Each row is a point. Each copy is the shape, with its points in the same order, turned, moved and blurred by noise. Some copies are also mirrored. Which?
(in the rows, 128 means zero)

Shape (7 x 2):
[[200 157]
 [ 95  59]
 [161 166]
 [145 198]
 [139 145]
 [147 108]
 [103  82]]
Copy 1 (7 x 2):
[[141  47]
 [156 185]
 [114  78]
 [ 84  64]
 [113  94]
 [155 117]
 [148 172]]
Copy 1 is: mirrored
Copy 2 (7 x 2):
[[ 79 208]
 [124  71]
 [119 196]
 [148 216]
 [123 168]
 [ 90 139]
 [122  94]]
Copy 2 is: mirrored

Shape (8 x 3):
[[183 200  78]
 [198 101 194]
 [117 138 100]
 [ 82 136 134]
 [ 82 142 122]
 [195 195 148]
 [136 126  99]
 [135  80 113]]
Copy 1 (8 x 3):
[[ 75 220 143]
 [147 119 226]
 [ 94 135 111]
 [151 116  94]
 [133 116  92]
 [134 203 191]
 [ 89 145 136]
 [ 86  94 140]]
Copy 1 is: mirrored
Copy 2 (8 x 3):
[[224 159  93]
 [180  53 184]
 [144 120  96]
 [109 136 120]
 [115 139 107]
 [223 150 169]
 [158 107  91]
 [133  70 104]]
Copy 2 is: only turned
Copy 3 (8 x 3):
[[ 77 237 123]
 [210 159 162]
 [ 90 137 112]
 [ 90 103 143]
 [ 79 107 141]
 [138 227 176]
 [111 145 102]
 [143 122  83]]
Copy 3 is: only turned
Copy 4 (8 x 3):
[[139 160  45]
 [ 53  31  63]
 [134 141 110]
 [ 96 146 155]
 [ 94 147 159]
 [ 87 138  21]
 [130 119 103]
 [133  71 121]]
Copy 4 is: mirrored

Shape (8 x 3):
[[197 153  89]
 [167 100 139]
 [158  97 179]
 [ 38  99 144]
 [182 204 121]
 [104 168 134]
 [163 122  93]
 [159 182  77]]
Copy 1 (8 x 3):
[[206 121 152]
 [129 125 149]
 [ 97 158 154]
 [ 77 136  33]
 [220 177 133]
 [159 167  76]
 [166 105 129]
 [221 132 106]]
Copy 1 is: only turned
Copy 2 (8 x 3):
[[122 193 123]
 [173 141 144]
 [195 109 130]
 [116  18 151]
 [103 178  62]
 [ 99  93 102]
 [122 139 151]
 [ 68 159 109]]
Copy 2 is: mirrored

Shape (9 x 4):
[[158 109  68 154]
 [124 128  70 126]
 [150  25 140 117]
 [116  79 159  84]
 [188 232  87 146]
 [155 167  96  87]
 [148 178  73 115]
 [129 211 120 182]
 [129  69 116 129]]
Copy 1 (9 x 4):
[[ 56  98 125 130]
 [ 78 124 112  99]
 [147  33  92 155]
 [172 101  90 130]
 [ 53 220 161 161]
 [ 97 178  93 133]
 [ 71 174 119 117]
 [ 90 188 206 126]
 [123  72 110 124]]
Copy 1 is: only turned
Copy 2 (9 x 4):
[[101 136  82 171]
 [129 104  94 154]
 [ 38 151 121  86]
 [ 97 123 154  76]
 [226 161 118 204]
 [183 128 105 130]
 [184 122  96 163]
 [180 133 171 222]
 [ 74 127 113 123]]
Copy 2 is: mirrored

Shape (10 x 4):
[[ 89  86  83 183]
 [177  75 158  98]
 [143  74 155  84]
 [188 127 107 100]
 [197  95 127  82]
 [ 99 197 172 145]
 [159 134 177 109]
 [111 193 178 183]
 [ 83 152 168 110]
 [114 116 144 200]]
Copy 1 (10 x 4):
[[ 51 177  74 110]
 [176 133  72 169]
 [185 127  80 127]
 [166 165 144 172]
 [190 161 124 171]
 [ 82  71 169  97]
 [151  82 129 162]
 [ 44  56 160 127]
 [131  77 117  78]
 [ 53 107  94 141]]
Copy 1 is: only turned
Copy 2 (10 x 4):
[[168  59 130 152]
 [ 77 142 192 162]
 [ 96 156 194 137]
 [ 48 127 125 142]
 [ 43 142 166 145]
 [162 189  61 160]
 [ 94 179 136 170]
 [165 175  63 194]
 [163 187 114 124]
 [164 113 121 204]]
Copy 2 is: mirrored
Copy 3 (10 x 4):
[[158  92  85  52]
 [ 35 119 147  90]
 [ 51 159 137  76]
 [ 66 114 118 147]
 [ 34 125 122 131]
 [178 139 190 146]
 [ 80 131 181 124]
 [178 101 199 136]
 [147 174 166 113]
 [150  74 152  72]]
Copy 3 is: mirrored

Shape (10 x 6):
[[130 208 175 104  86 155]
 [127  88  72  78 178 112]
 [ 88 186 134 134 178 120]
 [104 110 137  68  98  25]
 [121 119  80  97 150 115]
 [ 94 107 183 106 126 128]
 [193 181 101 196 176 101]
 [127 151 179 199  91 151]
 [115 191 147 150 126  60]
 [212 119 157 168 144 142]]
Copy 1 (10 x 6):
[[136 182 174  57  93 139]
 [ 86 132 127 189 162  88]
 [ 64 145 138 124  90 173]
 [125 101 127 150  56  38]
 [110 139 124 169 141 107]
 [118  79 161  88 122 113]
 [ 58 194  32  98 128 145]
 [152 120  94  37 112 170]
 [ 95 148 100  98  40 122]
 [ 95 154  71  41 177 100]]
Copy 1 is: mirrored
Copy 2 (10 x 6):
[[119 119 185 104  88 187]
 [186 112  57 128 161  87]
 [156 131 149  39 138 111]
 [172  11  93 103  82  99]
 [183 121  87 118 131  94]
 [ 81  85 100  78 106 111]
 [183 129 221 125 177  69]
 [ 75 145 199 105  85  93]
 [174  80 186  67  99  92]
 [101 115 185 163 179  86]]
Copy 2 is: only turned
Copy 3 (10 x 6):
[[130  88 188 203 114  58]
 [194 175 125  77 128 138]
 [182  78 104 136 142  64]
 [184  63 202  89 139 184]
 [166 142 135  93 113 113]
 [156  98 128 177 136 163]
 [ 98 140 129  97 199  34]
 [ 62  84 127 184 157  95]
 [136  47 165 114 165  82]
 [ 96 177 144 171 201  97]]
Copy 3 is: mirrored

Shape (12 x 8):
[[154 177 110 133 217 139 148 102]
 [113  92 115 119 110 103  72 162]
 [107 215 174 116 116 141 149  72]
 [158 105 123 142 115 106 136 132]
 [106 126 104 179 131 141 127 150]
 [104  98 106 169 125 135 167  91]
 [111  98 154 130 153 134 156 106]
 [103 116 130 111 159 139 140 166]
 [113 105 107 123 142 105 126 128]
 [141 117  97 138 110 127 153 147]
 [113 113 157 116 174  63 157 129]
 [152 144 228 122 119 136 171 160]]
Copy 1 (12 x 8):
[[110 116 198  99 177  78  92 124]
 [152  81  90 127 118 179 108 155]
 [147 210 110  98 181  79 134 119]
 [126  99 109  91  92 128 103 120]
 [ 98  93 118 131 138 142 148 101]
 [128 100 138  73 115 118 177  91]
 [164 130 158  93 113 132 137 103]
 [146 117 162 149 115 138 128 136]
 [153  87 128 108 124 130 132 137]
 [103  99 116 109  94 113 137 133]
 [202  99 146 120 112  92  98 103]
 [141 205 130 138  80 120  76  88]]
Copy 1 is: mirrored
Copy 2 (12 x 8):
[[136  89 176 196 126 180 166 102]
 [126 156  71 110 149 119 124 158]
 [ 95 136 249 160 144 128 117 160]
 [146 141 117 148 115 110  96 112]
 [ 87 134 117 124 141 132 129  82]
 [130 165 161 117 106 112 142  67]
 [136 129 158 136 106  91 162 118]
 [ 95 116 116 143  99 120 162 140]
 [133 158 116 143 122 127 151 126]
 [115 148 118 137  93 133 101 105]
 [139 157 131 201 120  82 169 138]
 [ 96  84 168 177 106  48  91 159]]
Copy 2 is: only turned
